Rows are points. The ring and each string are closed loops that go straight from each point to the next, and from the last back to the first. Before rounding, they use only three directions, however many columns there are. Count how often each string passes through the ring. Passing back the other way cancels.

Ring (7 x 4)
[[ 13  35 -11 -19]
 [ -3  35 -27 -20]
 [-31   6 -40   1]
 [-42 -19 -21  15]
 [-26 -38   2  32]
 [  2 -25  -7  34]
 [ 20  10  -9   7]]
String (12 x 4)
[[-19 -13  10  10]
 [ -7 -17 -24  28]
 [ 22 -30 -33  54]
 [ 27   5  -1  13]
 [  6  19  17 -14]
 [  7  35   9 -26]
 [ -7  17 -10  -9]
 [ -9  14 -47   4]
 [-28  12 -65   3]
 [-50 -14 -66  20]
 [-57 -34 -17  23]
 [-52 -42  34  18]]
Times through: 2

Ring (9 x 6)
[[-20   3 -18   3 -46  -9]
 [-15  33 -20  12 -25 -25]
 [-19  44 -10  15  -5 -30]
 [-33  29   6   7   7 -23]
 [-44   4  18  -3   4 -10]
 [-51 -26  29 -10 -13   7]
 [-49 -43  31  -9 -34  18]
 [-38 -39  14  -6 -53  16]
 [-28 -23  -3  -2 -55   6]]
String (25 x 6)
[[-31   5  -9  -5 -22 -13]
 [-25  30 -29  -6 -11 -30]
 [-24  44 -26   1   1 -37]
 [-32  13  -8  -4 -13 -18]
 [-29  19  16  16  -9 -13]
 [-32  25  21  16   4 -16]
 [-34   3  11   4 -17  -7]
 [-42  -4  -3 -15 -11 -11]
 [-57 -15  15 -24   8  -6]
 [-58 -25  39 -11   1   7]
 [-49 -25  42   1 -13  11]
 [-60 -53  56  -9 -20  26]
 [-58 -59  36 -20 -33  25]
 [-54 -64  50  -7 -44  33]
 [-43 -43  39   3 -44  23]
 [-36 -22  23   5 -37   9]
 [-36 -17   1  -9 -35   0]
 [-31 -16  15   7 -41   6]
 [-25 -17  19  16 -53  10]
 [-28  -3  11  11 -34  -1]
 [-25   0   3  10 -38  -4]
 [-14  14  -2  21 -44  -9]
 [ -5  32 -30  18 -45 -23]
 [-10  35  -7  26 -29 -20]
 [-23  17   5  15 -23 -12]]
Times through: 1

Ring (9 x 8)
[[ 13  47  -4  25  -6  15 -17 -45]
 [  8  31 -20   5  -1  10 -18 -57]
 [-12  11 -18 -14   4   2 -11 -50]
 [-46  -9   4 -29   8  -9   3 -21]
 [-55 -14  18 -26   8 -15  12   3]
 [-46  -8  26  -9   5 -20  17  24]
 [-29   7  27   8   0 -15  13  24]
 [ -7  34  21  27  -5   0   1   2]
 [  8  48   8  31  -7  12 -12 -29]]
String (26 x 8)
[[ -4  61  10  22  -8  31 -25 -66]
 [-14  42   9  10  -4  19 -16 -51]
 [ -2  51  -7   8  -5  30 -29 -83]
 [  4  35 -25  -3   0  21 -26 -83]
 [-22  30  -5 -11   1  21 -21 -73]
 [-27  19   5  -8   2   7  -8 -40]
 [-11   7  -7  -3   3  -8  -1 -17]
 [-12 -12 -25 -21   9 -17   1 -23]
 [-47 -17  -5 -38  11 -11   2 -28]
 [-77 -21  18 -48  12  -8   7 -20]
 [-55 -28   5 -38  12 -22  13   1]
 [-90 -16  44 -37   8  -9  14   4]
 [-95 -25  50 -37  10 -18  23  25]
 [-51 -30  17 -23  10 -34  25  36]
 [-13 -11  -6  -6   6 -26  12  13]
 [ -9 -15  -7  -3   7 -31  16  24]
 [-18   6   7   2   2 -12   6   2]
 [  3  -6 -10   6   4 -29  13  22]
 [-11  14  23  23  -2 -18  14  33]
 [-21  38  42  33  -8   2   5  16]
 [-31  52  50  31 -10  18  -4  -9]
 [-20  38  26  19  -5  10  -5 -17]
 [ -2  18  -2  10   0  -6  -1 -13]
 [ 26  28 -18  24  -3  -6  -6 -18]
 [ 34  63  -8  43 -10  19 -22 -48]
 [ 13  67   4  34 -10  30 -26 -63]]
Times through: 2

Ring (7 x 9)
[[ 28  38   3   0  14   7 -66  39  16]
 [ 41  59   5  -4 -11 -18 -57  45   1]
 [ 26  55  -8  -9 -18 -48 -28  30 -38]
 [ -3  33 -19 -21  -9 -53  -4   7 -52]
 [-31   2 -24 -38   8 -28   2 -14 -28]
 [-26  -5 -18 -26  30   3 -24  -4  -2]
 [  4  13  -6  -5  33  15 -56  22  12]]
String (23 x 9)
[[-12  28 -14 -54 -26 -37   2  -5 -10]
 [ -4  25 -13 -30  -4 -25 -18   7 -14]
 [-13  10 -22  -2  29 -28 -20   7 -51]
 [-35  -8 -30 -11  37 -28  -5 -10 -56]
 [ -9  14 -16 -16  17 -19 -24   7 -24]
 [-20   9 -14 -44   2 -11 -13  -5   5]
 [-44 -14 -17 -69   7   8  -3 -26  32]
 [-45 -23 -20 -47  33  17 -15 -20  20]
 [-30 -16 -22  -8  53   8 -31  -2 -16]
 [ -5  12 -16   3  33 -13 -36  15 -31]
 [ -6  18 -11 -29   6 -10 -26   8   0]
 [-35  -6 -14 -62   6   7 -10 -17  30]
 [-45 -18 -22 -49  23   2  -5 -22   5]
 [-45 -20 -29 -24  41 -11  -5 -18 -33]
 [-16   4 -24   3  39 -22 -23   6 -50]
 [ -8  17 -17 -15  14 -23 -21   8 -29]
 [-19  18 -18 -47 -11 -32   0  -7 -16]
 [-29  18 -24 -61 -25 -51  23 -20 -31]
 [ -7  27 -15 -38 -13 -36  -7   2 -20]
 [  1  27 -13 -17   4 -26 -24  13 -23]
 [ -3  20 -22  10  27 -37 -24  15 -64]
 [-18  24 -29 -21  -5 -68  14  -5 -79]
 [-21  26 -25 -49 -26 -62  21 -13 -49]]
Times through: 1

Ring (8 x 11)
[[ 36  38 -16  28 -14 -43 -18  -6 -24  33  30]
 [ 40  44 -18  40 -13 -66 -20 -13 -22  40  32]
 [ 17  21  -5  29  -9 -51 -16   0   2  19   8]
 [-17 -10  11   3  -5  -8  -9  25  29 -12 -19]
 [-37 -33  25 -20  -4  30  -4  40  43 -35 -38]
 [-34 -38  31 -28  -5  41  -5  37  38 -40 -40]
 [ -7 -18  23 -17  -9  23 -11  20  13 -21 -19]
 [ 21  17  -1   8 -13 -13 -15   4 -13  13  13]]
String (29 x 11)
[[-10   3   0  11  -7 -17  -9  23  22   0  -8]
 [ -3   0   7   7  -8 -13 -11  16  15  -2  -8]
 [ -7  -7  14   4  -6 -13 -12  16  21 -10 -16]
 [-30 -26  23  -8  -3   8  -7  32  42 -28 -35]
 [-53 -42  27 -25  -2  40  -1  52  58 -44 -48]
 [-60 -48  28 -34  -2  57   1  59  60 -50 -51]
 [-53 -54  40 -38  -2  57  -2  49  55 -56 -56]
 [-24 -35  35 -23  -5  28  -9  26  32 -37 -38]
 [-13 -19  22 -12  -7  15 -10  22  21 -21 -23]
 [-16 -15  16 -12  -8  19  -8  28  21 -18 -19]
 [-25 -28  24 -25  -7  40  -6  34  26 -31 -28]
 [-20 -38  39 -33  -6  45  -9  25  24 -41 -37]
 [-12 -32  37 -27  -7  32 -11  19  18 -34 -31]
 [  0 -11  20  -6  -8   3 -13  12  11 -14 -15]
 [ -8  -6  10  -5  -9   8 -10  23  14  -9 -11]
 [-24 -23  19 -21  -7  34  -6  35  26 -26 -24]
 [-44 -54  43 -45  -4  67  -4  44  44 -56 -52]
 [-42 -54  46 -41  -3  57  -5  39  45 -56 -54]
 [-29 -37  34 -24  -4  31  -7  31  36 -39 -40]
 [-12 -14  18  -6  -7   5 -10  21  22 -17 -20]
 [-26 -19  15 -11  -6  18  -6  35  32 -22 -25]
 [-37 -22  12 -12  -5  24  -3  44  41 -25 -29]
 [-39 -26  17  -8  -3  12  -4  41  49 -28 -36]
 [-18 -12  15   6  -4 -16 -10  22  34 -14 -24]
 [  5   1  12  12  -7 -27 -15   6  12  -1  -9]
 [  3   4   7  12  -8 -25 -14   9  12   2  -6]
 [  8   8   7  19  -7 -39 -15   3  11   5  -5]
 [  7  11   3  26  -6 -49 -15   4  15   9  -4]
 [ -5   9  -2  23  -6 -39 -11  15  22   6  -6]]
Times through: 2
String (32 x 11)
[[ 38  28  -3  20 -14 -36 -20 -11 -25  24  22]
 [ 52  50 -22  33 -17 -51 -21 -15 -40  45  44]
 [ 44  52 -30  35 -17 -49 -18  -6 -34  47  45]
 [ 18  28 -15  20 -13 -27 -13  10  -9  24  21]
 [ 13  13   1  14 -10 -24 -15   6  -1  10   5]
 [ 33  31  -8  29 -12 -51 -19  -9 -16  27  21]
 [ 54  51 -18  49 -14 -84 -24 -25 -31  48  38]
 [ 55  58 -26  56 -14 -93 -23 -24 -31  55  43]
 [ 38  48 -24  47 -13 -76 -19 -10 -18  44  34]
 [  7  14  -4  15 -10 -24 -13  12   4  11   5]
 [ 12  13   0  18  -9 -32 -15   6   3  10   4]
 [ 22  17   4  28  -8 -55 -19  -8   1  15   4]
 [ 15  16   2  33  -6 -64 -18  -5  11  14  -1]
 [ -8   3   3  18  -6 -32 -11  17  25   1 -10]
 [-16  -4   4   5  -7  -7  -8  27  26  -6 -13]
 [-13  -6   8   2  -7  -3  -9  25  23  -8 -14]
 [ -6  -2   7   3  -8  -5 -10  20  15  -5  -9]
 [-32 -21  14 -11  -5  20  -4  39  38 -23 -27]
 [-64 -49  27 -32  -2  56   2  62  64 -51 -53]
 [-55 -51  35 -34  -2  52  -1  52  58 -52 -54]
 [-32 -40  37 -25  -3  31  -7  31  41 -42 -45]
 [-15 -17  19 -10  -7  13  -9  25  23 -20 -22]
 [-25 -22  19 -17  -7  27  -6  34  29 -25 -26]
 [-34 -34  25 -29  -6  46  -4  42  35 -37 -35]
 [-33 -45  39 -38  -5  55  -6  36  34 -47 -44]
 [-17 -41  45 -34  -6  42 -11  20  23 -43 -39]
 [  0 -14  23 -10  -8   9 -13  12  10 -16 -17]
 [  1  -4  12  -2  -9   1 -12  14   8  -7  -8]
 [ -3  -1   6  -4 -10   9 -10  21   8  -5  -4]
 [  6   4   5  -4 -12   9 -12  16  -3   0   2]
 [  8   8   3   4 -11  -7 -13  12   0   4   3]
 [ 15  11   3   9 -11 -16 -15   6  -5   8   6]]
Times through: 1

Ring (6 x 14)
[[  3  15  12  -3  20   3  27  -8 -14  18 -13  15  -4  26]
 [ 12  33  20   4  35  -3  51  28 -20  31  -7  -9 -16  63]
 [ 15  13  18  -6  12  10  31  47   3  18  21   1  -3  21]
 [ 12 -17   5 -18 -15  24 -11  28  22 -13  32  12  14 -35]
 [  4 -34  -8 -22 -25  27 -40 -12  22 -34  19  16  22 -62]
 [  0 -14   0 -14  -5  16 -12 -22   5 -10   0  24  12 -27]]
String (31 x 14)
[[  3 -40  -5 -26 -33  31 -40  -9  31 -30  29  36  29 -79]
 [  2 -53 -17 -29 -41  34 -69 -25  32 -56  24  19  31 -95]
 [  3 -39 -13 -23 -28  27 -53 -23  21 -46  14   8  22 -67]
 [  5 -21  -6 -16 -12  19 -30 -11  10 -30   8  -1  12 -34]
 [  5  -8   4 -12  -2  15  -2  -1   6  -4   8  17   9 -17]
 [  3  -7   7 -13  -2  15   4  -6   6   4   7  32  11 -19]
 [ -5 -11   5 -14  -3  15   3 -35   4   8  -5  56  16 -31]
 [ -4  -5   4 -10   5  10   4 -37  -5   5 -14  38   9 -13]
 [  2   2   3  -7  10   7   3 -21  -9  -3 -13   7   1   5]
 [  7   2   5  -8   8  10   5   3  -3  -3   0  -1   0   6]
 [  6   9  10  -6  13   7  19   3  -6  11  -2  11  -1  15]
 [  4  21  18  -1  24   2  41   3 -14  31  -9  22  -5  33]
 [  5  39  23   6  42  -8  62   5 -29  45 -22  11 -17  69]
 [  9  37  18   6  40  -7  50  13 -28  30 -20 -14 -20  71]
 [ 11  23  12   1  27   0  29  17 -17  12  -9 -20 -13  48]
 [ 10  10  10  -5  14   8  18  16  -5   8   3  -3  -3  20]
 [  9  12  15  -5  14   8  29  20  -3  19   6  12  -2  19]
 [ 14  43  29   6  41  -5  72  46 -20  50  -1   0 -19  76]
 [ 17  43  28   6  40  -4  68  55 -19  44   3 -13 -20  77]
 [ 18  29  20   2  28   1  45  51 -11  24   8 -22 -15  57]
 [ 14  11  11  -5  13   8  18  33  -3   4  11 -16  -6  24]
 [ 12   7  12  -7   9  11  18  27   2   8  13   2   0  11]
 [ 11   7  16  -9   7  12  26  30   5  18  18  18   3   6]
 [ 14   5  18 -10   3  16  27  45  12  19  29  19   5   0]
 [ 10   0  11 -11   2  14  13  22   7   7  17  15   6  -4]
 [ 10  -4   6 -11   0  15   0  16   6  -6  13   0   4  -6]
 [ 13 -18  -1 -16 -14  22 -24  23  17 -28  26 -12  10 -29]
 [ 12 -38  -4 -26 -35  34 -40  27  37 -35  46  12  25 -73]
 [  9 -35  -1 -25 -31  31 -32  16  33 -26  39  25  25 -69]
 [  6 -27   3 -22 -23  27 -18   9  27 -13  31  35  23 -57]
 [  6 -18   3 -17 -13  22 -12   6  17 -11  21  22  15 -37]]
Times through: 3

Ring (8 x 14)
[[-43 -29 -16   1  -2 -24 -17  28 -25 -19  19 -10 -18 -39]
 [-46  -8  -3 -48  -6 -22  -7   1 -57 -21  17   3  17 -26]
 [-32   1  11 -60 -15 -18  -2  -8 -58 -16  12  14  25 -14]
 [  3   0  31 -40 -31 -13   0  -2 -33   0   4  26  12  -1]
 [ 27 -12  36  -2 -38 -11  -4  16   0   9  -1  25 -15   1]
 [ 33 -30  26  41 -33 -11 -12  38  29   9  -3  12 -44  -6]
 [ 13 -42   4  56 -19 -16 -19  50  31  -1   3  -4 -55 -21]
 [-24 -39 -13  32  -6 -22 -20  42   1 -14  14 -12 -39 -37]]
String (27 x 14)
[[-40 -28 -10  10 -15 -28 -17  35 -21  -4  26   0 -29 -53]
 [-69 -29 -27  -4  -1 -33 -20  32 -40 -16  34 -10 -20 -65]
 [-56 -22 -22 -24   9 -23 -15  15 -44 -33  17 -16   2 -32]
 [-27 -19  -7 -25   5 -15 -10   8 -31 -33   2 -11   6  -6]
 [-31 -15   2 -20 -15 -22 -10  15 -35  -9  17   7  -5 -31]
 [-44  -8   2 -38 -18 -25  -8   8 -52  -7  24  12   5 -39]
 [ -8 -18   7 -13 -11 -14  -9  13 -18 -18   2   1  -4  -5]
 [-26  -1   7 -65  -3 -12  -2 -14 -55 -31   1   3  34   6]
 [-39  16  20 -95 -21 -19   4 -26 -84 -12  16  26  48 -12]
 [-26   9  26 -66 -34 -21   1 -10 -63   4  20  33  25 -23]
 [-10  -8  19 -25 -27 -17  -5   9 -30  -1  11  18   0 -16]
 [  6 -12  17 -23 -13  -8  -5   4 -18 -19  -7   5   6  12]
 [ 21  -2  34 -36 -25  -5   1  -5 -20 -10 -10  19  15  23]
 [ 19 -12  26 -16 -20  -7  -4   6  -8 -12  -9  11   1  16]
 [  3 -17  19  -2 -26 -15  -8  19 -10  -1   5  13 -15 -12]
 [ 20 -15  36  12 -48 -17  -7  27   2  24  11  32 -30 -22]
 [ 48 -21  46  37 -55 -12  -7  36  29  31   1  34 -46 -10]
 [ 45 -28  27  31 -22  -4  -9  28  31  -7 -17   4 -31  21]
 [ 43 -34  23  44 -23  -6 -12  36  38  -4 -15   2 -41  13]
 [ 47 -46  27  90 -45 -15 -18  66  61  28   2  14 -82 -25]
 [ 14 -37  14  53 -33 -19 -17  50  26  14  10   9 -57 -32]
 [ -2 -24   9   7 -16 -15 -11  24  -4  -9   4   3 -20 -13]
 [ 12 -36   1  31  -3  -9 -15  33  19 -23  -9 -14 -31   4]
 [  3 -51 -11  67  -4 -17 -23  56  35 -14   1 -20 -60 -23]
 [-24 -48 -14  64 -18 -29 -26  63  18   5  25  -7 -68 -63]
 [-26 -34  -6  28 -18 -26 -19  43  -4   0  21   0 -41 -48]
 [-16 -27  -2   8  -9 -18 -14  27  -9 -14   8  -4 -21 -22]]
Times through: 1

Ring (7 x 14)
[[  0   1  34 -23 -20  -8  32 -16  21 -22 -10 -17 -25 -40]
 [ -2  32  39 -32 -17  22  37  -4 -13 -18  18 -33   1  -8]
 [ -7  35  14 -31 -11  39  13   8 -29  -8  27 -18  12  16]
 [ -9  19 -19 -25  -3  38 -18  12 -24   1  18   2   9  18]
 [-21  -6 -21 -13 -14  24 -24  12  -6  -5  -3  41 -16  11]
 [-32 -17  15  -8 -37   7   4   6  11 -24 -18  61 -41   0]
 [-18 -16  34 -12 -35 -10  26 -10  26 -29 -23  29 -45 -30]]
String (29 x 14)
[[-16  65  71 -40 -31  53  63  10 -48 -26  46 -32  18  32]
 [ 11  30  -8 -34   8  29  -1  -2 -17   2  23 -47  18  -7]
 [  2  10  -7 -25  -2  16  -4  -3  -2  -4   6 -17  -2 -13]
 [ -8  17  14 -25 -15  22  13   1  -9 -12  10  -6  -5  -2]
 [-17  28  39 -27 -27  30  33   5 -20 -22  17   0  -5  11]
 [ -2  12   5 -25  -9  16   6  -2  -3  -9   6 -13  -5 -11]
 [ 11  22   2 -32   2  17   8  -8  -5  -3  14 -45   7 -20]
 [  7  35  39 -36 -11  18  41 -10 -10 -16  20 -53   5 -19]
 [ 12  26  41 -35 -10   5  44 -18   4 -18  11 -59  -2 -37]
 [ 15   3   3 -26   1  -5   9 -18  19  -7  -5 -40 -11 -46]
 [  6  -3   1 -22  -5  -2   4 -13  17  -9  -8 -19 -16 -36]
 [ 15 -19   0 -19  -2 -26   5 -26  42 -10 -25 -28 -30 -67]
 [  8 -25  -2 -15  -7 -26   1 -23  43 -12 -29  -9 -36 -62]
 [ -3 -10  -1 -17 -12  -3  -1  -9  19 -11 -13   3 -24 -30]
 [-20   1  30 -17 -31  10  22   0   4 -24  -6  24 -27  -7]
 [ -3 -10  -7 -17 -10   1  -7  -6  16  -9 -12   6 -21 -26]
 [-18 -27  10  -8 -28 -12   4  -7  30 -21 -29  40 -46 -30]
 [ -5 -21 -11 -13 -11  -8 -11  -9  26 -10 -22  17 -31 -33]
 [-11  -2  10 -18 -19   8   6  -2   7 -15  -6  13 -21 -14]
 [-32  -6  50 -12 -47   3  37   0  11 -35 -15  47 -44  -7]
 [-44 -22  86  -5 -71 -17  64  -7  32 -55 -34  73 -73 -21]
 [-32  -8  73 -12 -55  -7  57  -7  21 -44 -20  43 -53 -20]
 [-23   6  49 -19 -39   8  39  -2   4 -31  -5  22 -30  -8]
 [-20   9  59 -20 -40   6  48  -5   6 -34  -4  13 -31 -13]
 [-12  15  69 -25 -37   2  60 -12   8 -35  -1 -10 -27 -24]
 [-14  15  41 -24 -28  14  35  -2  -3 -24   4   1 -17  -8]
 [  7   8  -2 -26  -1   7   2  -9   6  -5   2 -27  -5 -27]
 [ 11  26  13 -33  -1  16  18  -9  -6  -7  16 -49   7 -21]
 [ -8  54  61 -39 -24  40  56   3 -34 -23  36 -39  13  14]]
Times through: 0
String (31 x 14)
[[ -4  14  22 -26 -16  13  21  -5   0 -15   5 -15 -10 -15]
 [-14  31  53 -29 -29  25  46   0 -16 -26  17 -12  -6   3]
 [-17  54  73 -37 -34  42  64   6 -36 -30  35 -24   7  21]
 [  3  48  24 -38  -5  40  26   3 -32  -8  35 -48  22   9]
 [ 12  25 -18 -32  11  27 -10  -2 -15   6  20 -44  17  -9]
 [ -7  12   6 -24 -12  20   6   1  -6 -10   7  -4  -6  -5]
 [-14  25  23 -26 -20  32  19   7 -20 -15  17  -1  -1  12]
 [-28  59  57 -35 -34  61  46  20 -55 -24  45  -2  16  50]
 [-10  53  24 -37 -12  55  22  14 -47  -9  42 -27  25  33]
 [ 10  30 -15 -33  10  32  -8   1 -20   5  24 -43  20  -2]
 [  7  29  -3 -33   3  29   2  -1 -18  -1  22 -40  15  -4]
 [ -6  56  51 -40 -19  44  48   4 -38 -19  39 -42  18  17]
 [-15  58  84 -39 -36  40  75   3 -36 -33  37 -32   7  17]
 [-17  30  60 -28 -34  23  52   0 -15 -29  15  -6 -11   3]
 [ -9   9  18 -22 -18  13  15  -3   1 -15   2  -1 -14 -11]
 [ 18  -2 -13 -25   8  -6  -5 -18  21  -1  -7 -41  -9 -48]
 [ 15  -6  17 -24  -6 -20  21 -26  33 -14 -16 -40 -23 -62]
 [ -8  -7  61 -19 -36 -19  54 -21  32 -36 -20  -2 -44 -48]
 [-29   0  74 -16 -53  -2  60  -6  14 -43 -13  31 -45 -16]
 [-23   3  43 -17 -37   9  33  -1   5 -29  -6  25 -31  -7]
 [ -1 -12  -5 -17  -9  -5  -4 -10  21 -10 -15   2 -24 -33]
 [ -4 -24  -1 -12 -15 -15  -1 -13  33 -14 -26  14 -37 -43]
 [-28 -27  47  -6 -48 -18  34 -10  35 -38 -34  53 -61 -32]
 [-39 -14  70  -8 -60  -7  52  -3  21 -46 -24  61 -59 -14]
 [-44 -13  85  -8 -68  -8  64  -4  22 -53 -26  67 -64 -13]
 [-17 -25  41 -10 -38 -22  32 -16  39 -33 -32  31 -55 -44]
 [  8 -22 -10 -16  -4 -20  -5 -19  37  -8 -25 -10 -30 -55]
 [ -3  -3   8 -20 -14   1   7  -8  14 -13  -9  -2 -21 -27]
 [-17   8  42 -21 -32   9  34  -3   3 -27  -2  11 -25 -10]
 [ -4   4  17 -22 -16   5  16  -8   8 -15  -3  -8 -17 -23]
 [ 17   0 -15 -26   8  -2  -7 -16  17   0  -5 -39  -6 -43]]
Times through: 0

Ring (9 x 14)
[[ 21  -7  25  44  -4  38  19  17  -2  13  12  15  11  14]
 [  4 -21  35  48   2  40  13   5   2   9  10  27   3  22]
 [-22 -33  38  29   8  18  -3 -13   9  -1   6  36  -6  17]
 [-35 -36  33   7   9  -6 -14 -24  13  -9   2  33  -8   6]
 [-28 -29  12 -27   1 -37 -18 -23  12 -17   2  -2  -1 -15]
 [-12 -21   1 -32  -6 -39 -11 -15   7 -16   4 -26   5 -20]
 [ 17  -6 -11 -27 -16 -28   4   4   0  -8   9 -49  16 -22]
 [ 35   7  -5  -1 -17  -4  15  20  -5   5  11 -33  21 -15]
 [ 34   7   5  18 -13  13  18  23  -4  10  12 -12  20  -6]]
String (25 x 14)
[[ 23 -18  34  66  -3  65  29  17  -3  16  16  12   7  33]
 [ 24 -12  19  37  -7  36  22  15  -3   9  14  -8  11  15]
 [  2  -7  17   9  -3  -3   0   3   4   2   6  18   8  -7]
 [ 28   9  10  20 -10   9  13  21  -2  11   9   7  18  -9]
 [ 55  18  -4  20 -20  18  29  36 -10  15  15 -32  28  -9]
 [ 40   3  -2  12 -17  12  23  23  -7   7  14 -38  21  -5]
 [ 59  20 -16   2 -25   3  27  35 -11  10  15 -53  30 -18]
 [ 42  19 -11  -7 -20 -14  14  27  -6   7  10 -30  27 -26]
 [ 61  18 -14   7 -25   9  30  36 -12  11  16 -55  30 -14]
 [ 49   6  -3  18 -20  20  29  29  -9  11  16 -44  24  -3]
 [ 17  -4  10  12  -8   5  10  11   0   4   9  -6  13  -5]
 [ 15   1  15  17  -6   6   7  12   1   7   8  14  13  -6]
 [ 25   5  26  47  -4  35  18  23  -2  18  10  31  14   7]
 [  7  -9  31  39   1  27   9   9   3  11   8  36   7   9]
 [ 13 -24  46  77   3  73  26  13  -1  17  14  34   2  40]
 [  6 -31  36  54   1  54  20   4   1   8  14   9   1  33]
 [  0 -19  19  12  -2   6   4  -2   4  -1   8   3   5   3]
 [-23 -25  31  12   6  -3 -10 -14  10  -4   3  36  -3   2]
 [-48 -46  49  24  17   9 -16 -30  16  -8   2  57 -15  19]
 [-30 -42  38  23   9  14  -5 -21  11  -6   6  28  -9  19]
 [-40 -51  46  30  14  21  -7 -27  13  -7   5  38 -14  27]
 [-22 -38  37  27   7  20  -1 -15   9  -3   7  25  -6  20]
 [ -8 -20  22  11   0   2  -1  -6   6  -2   6  14   3   2]
 [-15 -20  29  17   4   4  -5  -8   8  -1   5  33   0   3]
 [ -6 -26  46  59   8  49  11   1   5  11   9  48  -2  30]]
Times through: 4
String (26 x 14)
[[-23 -42  48  49  11  41   4 -13   9   2   8  40  -9  33]
 [-27 -45  44  36  10  29   0 -18  10  -3   7  31 -10  28]
 [-50 -49  46  18  16   4 -17 -32  16 -11   2  49 -15  17]
 [-52 -38  36  -5  14 -24 -27 -34  18 -14  -2  50 -12  -2]
 [-44 -28  27 -15  10 -36 -27 -28  17 -14  -2  43  -7 -13]
 [-52 -37  24 -28  10 -46 -31 -37  18 -21  -3  29 -10 -14]
 [-43 -38  14 -36   4 -48 -26 -35  15 -23   0  -1  -7 -15]
 [-25 -32   5 -35  -3 -42 -16 -24  10 -20   3 -23   0 -16]
 [-26 -26  -4 -54  -5 -63 -22 -26  11 -24   1 -29   2 -30]
 [-16 -14   3 -35  -4 -48 -17 -15   9 -14   1  -5   6 -27]
 [ -8 -11   5 -22  -5 -34 -11  -8   7  -9   3  -3   8 -22]
 [  6  -4 -12 -41 -13 -49  -7  -3   3 -12   5 -37  15 -33]
 [ 43   4 -31 -39 -28 -32  16  16  -7  -8  13 -95  26 -30]
 [ 41   2 -17 -15 -22 -11  19  19  -7  -1  14 -69  23 -17]
 [ 45   6 -15  -7 -23  -4  22  23  -8   3  14 -63  25 -15]
 [ 39   3  -6   4 -18   5  21  22  -6   5  13 -44  21  -9]
 [ 12 -11  10   8  -8   3   9   6   1   1   9 -12  11  -2]
 [  6  -3  12   3  -5  -9   0   5   3   1   6  10  11 -12]
 [ 16   2  13  13  -7   1   6  12   1   7   7  12  14  -9]
 [  4  -5  17  10  -3  -2   1   4   4   3   6  18   9  -7]
 [ 24   4  25  44  -4  33  17  22  -1  17  10  31  14   7]
 [ 38  -5  32  74  -6  72  35  30  -7  24  17  17  13  31]
 [  7 -11  35  48   2  37  12  10   2  13   9  39   6  16]
 [ -4 -14  24  16   0   5   0  -1   6   2   6  23   5   1]
 [  5 -20  22  25  -3  21  11   3   2   3  10   2   5  11]
 [ -2 -35  42  57   5  55  17  -1   3   7  12  21  -3  36]]
Times through: 0
